Every row gives one point. Before rounding, the points of a table are all equally far from one centre. They may lie mostly on one side of it. Write the centre, to within rounding.

Points, 6 rows:
[[ 0.5  3.3 -1.2]
 [ 6.1  2.5  2.6]
 [ 6.8  4.4 -2.5]
 [ 3.6  6.7 -1.5]
 [ 7.2  5.0  0.6]
 [ 6.4  4.8  2.1]]
Centre: [ 4.1  3.3 -0.3]

Points:
[[ 6.0 -4.1 -1.6 -7.1 -2.5  2.6 -8.8  1.2  5.1]
 [ 6.3 -6.1  2.4  2.1 -1.2 -6.1 -8.0 -1.1  5.4]
 [-0.4  0.5  1.4  6.6  2.9 -4.5 -4.6  1.6  8.1]
 [ 3.1  6.1  1.6 -5.6 -0.2 -1.0 -5.3  3.8  1.6]
 [ 8.3  2.5  0.7  0.8 -1.5  1.3 -0.4  0.2 -0.7]
 [ 6.5 -6.2 -7.0 -0.9  4.9 -3.3 -6.3 -2.7 -6.9]
 [ 8.4 -0.5 -4.8  3.3  3.2 -4.3  1.0  4.6  0.7]
 [ 5.1 -2.4  2.4  6.5  0.8 -3.9 -2.9 -3.2  5.2]
 [-1.0 -8.1 -2.2  3.9  1.4 -5.7  0.1  4.6  6.9]
 [ 4.1  0.5  2.0  1.5 -1.1 -3.7 -0.9 -2.0  8.0]
 [ 7.0 -4.3  0.2  4.8  1.3 -6.4 -1.7  6.2  1.2]
 [ 0.6 -6.9  7.9 -1.9  5.4 -1.5 -2.9  4.3  0.6]
 [-3.7  1.7 -6.3 -2.1  6.0  2.1  1.0 -2.0  6.0]]
Centre: [ 0.5 -3.0 -2.5 -0.6  2.5 -1.1 -4.8  0.9  0.6]

Points (26 x 20):
[[  2.6   5.8  -0.7  -4.2  -4.4   2.9   8.2   3.7  -1.3   1.8   0.5  -0.8
    4.7  -7.5  -0.4  -3.0  -8.7   7.0  -2.1  -5.4]
 [ -3.4   6.1   4.4  -2.8  -1.5   6.4  -0.3   0.3  -5.5   5.3  -2.9   4.1
    6.1   4.0  -0.3   6.2  -5.6   6.2  -6.4   1.4]
 [ -1.6  -1.4   5.3  -0.8   0.3   4.9  -2.9   1.8   4.1   3.8  -1.5   3.1
    3.3  -0.4  -7.0   6.7  -0.9  -0.8  -8.4  -0.3]
 [ -5.6   1.0   5.8  -0.4   3.5   3.5   4.8  -0.6  -2.3   8.6   3.7   5.1
   -2.0   3.0   0.1  -2.0  -6.7   5.2  -5.2  -1.2]
 [  3.1  -7.6  -3.3  -2.0   4.8   4.0  -1.9  -1.3   0.6   4.5   2.6   1.9
    3.8  -1.8  -0.5  -5.2  -5.9   7.8  -3.3   4.2]
 [ -1.2  -1.1  -1.7   1.4  -1.7   5.7   5.3  -2.1  -6.3   0.6   0.8  -0.8
   -0.1  -3.7  -0.2  -2.6 -11.5   3.7   0.5   3.3]
 [ -6.5   2.3   2.2  -5.5   1.3  10.6   4.4   4.1   3.0   2.8   0.3   3.8
   -1.7  -1.3  -6.0   4.4  -4.8   8.0  -3.7   0.4]
 [  4.9  -2.6  -2.8   1.6   3.5  -2.1   5.3  -1.2  -0.9   7.8  -3.7   4.3
    0.4   2.7 -10.8  -4.4  -4.0  -0.2  -1.0   5.3]
 [  2.3  -3.4   1.5  -1.5  -6.0  -3.0   4.3   2.5  -2.3  12.0   2.1   2.3
    0.3  -1.8   1.6  -2.9  -6.3   5.5  -0.5   3.8]
 [ -2.7   0.4   1.9   1.0   0.9   2.9   6.3  -3.2  -6.5   1.9   0.5   4.6
   -0.4   4.6  -6.7  -2.0  -6.0   6.9   0.0   6.7]
 [ -4.8   2.0  -1.2  -0.7   1.1  11.0  -5.2   1.4   1.7   2.9   0.0  -2.4
    5.4  -2.0  -5.3   3.0  -3.1   3.6  -4.4  -1.1]
 [ -2.5   6.6  -2.0   0.9   1.8   4.3  -0.7   4.1   4.4   3.9  -7.6   4.4
   -0.9   1.6  -3.0   0.8  -2.9   2.7   5.4   1.4]
 [  0.1   2.5   1.4  -1.2  -3.5   9.9  -0.5   4.3   0.0   7.2   0.2   1.6
    5.8  -2.4  -6.3  -2.9  -5.3   2.9  -9.5  -4.3]
 [ -1.1  -2.2   0.0  -5.9   3.1   4.6   3.7  -1.0   5.6  -0.6   0.1  -2.4
    2.0  -5.1 -12.0   0.8  -2.1   9.4  -4.8   0.8]
 [ -6.1   5.5  -3.4  -0.7  -3.9   2.5   1.7   4.5  -2.3   1.5   3.2   0.8
    4.7   4.4  -5.2  -2.0  -3.6   3.5  -5.9   4.8]
 [ -1.2   1.5   0.2  -7.2  -0.7   8.7  -4.2   2.1   1.6   2.3  -6.1   3.4
    6.0   2.1  -3.1   6.7  -9.1   3.1  -1.3  -1.5]
 [ -2.3   0.3   0.8  -3.3   4.9   2.4  -0.1   4.6   1.9   3.3  -3.8   4.3
   -0.8   2.4   4.3   3.6   1.8  10.1  -2.4  -4.6]
 [  0.3   6.2   0.8  -7.7   1.0  11.7   1.0   5.1  -3.3   4.5  -0.8   2.7
    7.3  -2.0  -2.8  -0.5  -8.0   2.4  -0.9   1.1]
 [  4.0  -1.5  -4.9  -3.9  -1.4   3.8   8.6   1.4   2.4   2.0   5.2  -5.0
   -2.3   3.5  -5.5  -4.4  -4.9   3.5  -0.7  -1.3]
 [  0.7  -1.1  -2.9  -1.2   7.1   7.2   0.3  -8.6  -2.9   7.2   0.1   0.8
   -0.4  -1.3 -10.4  -0.4  -2.9   1.4   1.1  -0.4]
 [ -5.3   4.7  -1.1  -2.2  -2.1  -1.5   7.2   6.4   3.2   8.2  -7.2   2.9
    1.7  -2.8   2.0  -1.7  -1.5   6.7   1.4  -2.9]
 [ -0.2   2.8  -0.6  -9.2  -2.5   9.4   0.8   0.7  -1.2  12.6  -2.5  -0.9
    0.9  -4.1  -1.3   6.1  -5.3  -1.4  -4.5   1.1]
 [  5.1   7.5  -2.3  -2.1  -4.6   3.4   1.7   2.7  -3.9   5.4   4.1   2.2
    2.2  -1.2   1.9   6.2  -8.3   0.9   1.0  -1.0]
 [  7.0   7.9   0.8  -1.9   2.3   4.7   1.9  -0.7   1.8   7.3   1.4   4.1
    2.4  -1.4   3.9   0.2  -6.4   1.2  -3.6   5.8]
 [ -0.2   5.0   1.7  -4.3   6.6   5.8   5.4  -6.8   3.2  -0.9  -3.0  -3.6
    0.5  -4.5  -5.6   3.7  -4.4   3.5  -4.4   3.4]
 [ -1.5   7.6   0.4  -0.5  -3.0   3.6   6.7  -5.0   0.5   4.5   1.4   1.3
   10.9  -4.9  -0.5   0.6  -5.0   7.2  -2.1  -2.8]]
Centre: [ 0.8  0.9 -1.5 -3.6  0.8  1.5  3.3  0.0 -0.8  5.2 -2.1  1.1  2.1 -0.7
 -3.6  1.2 -3.6  4.0 -2.4 -0.5]
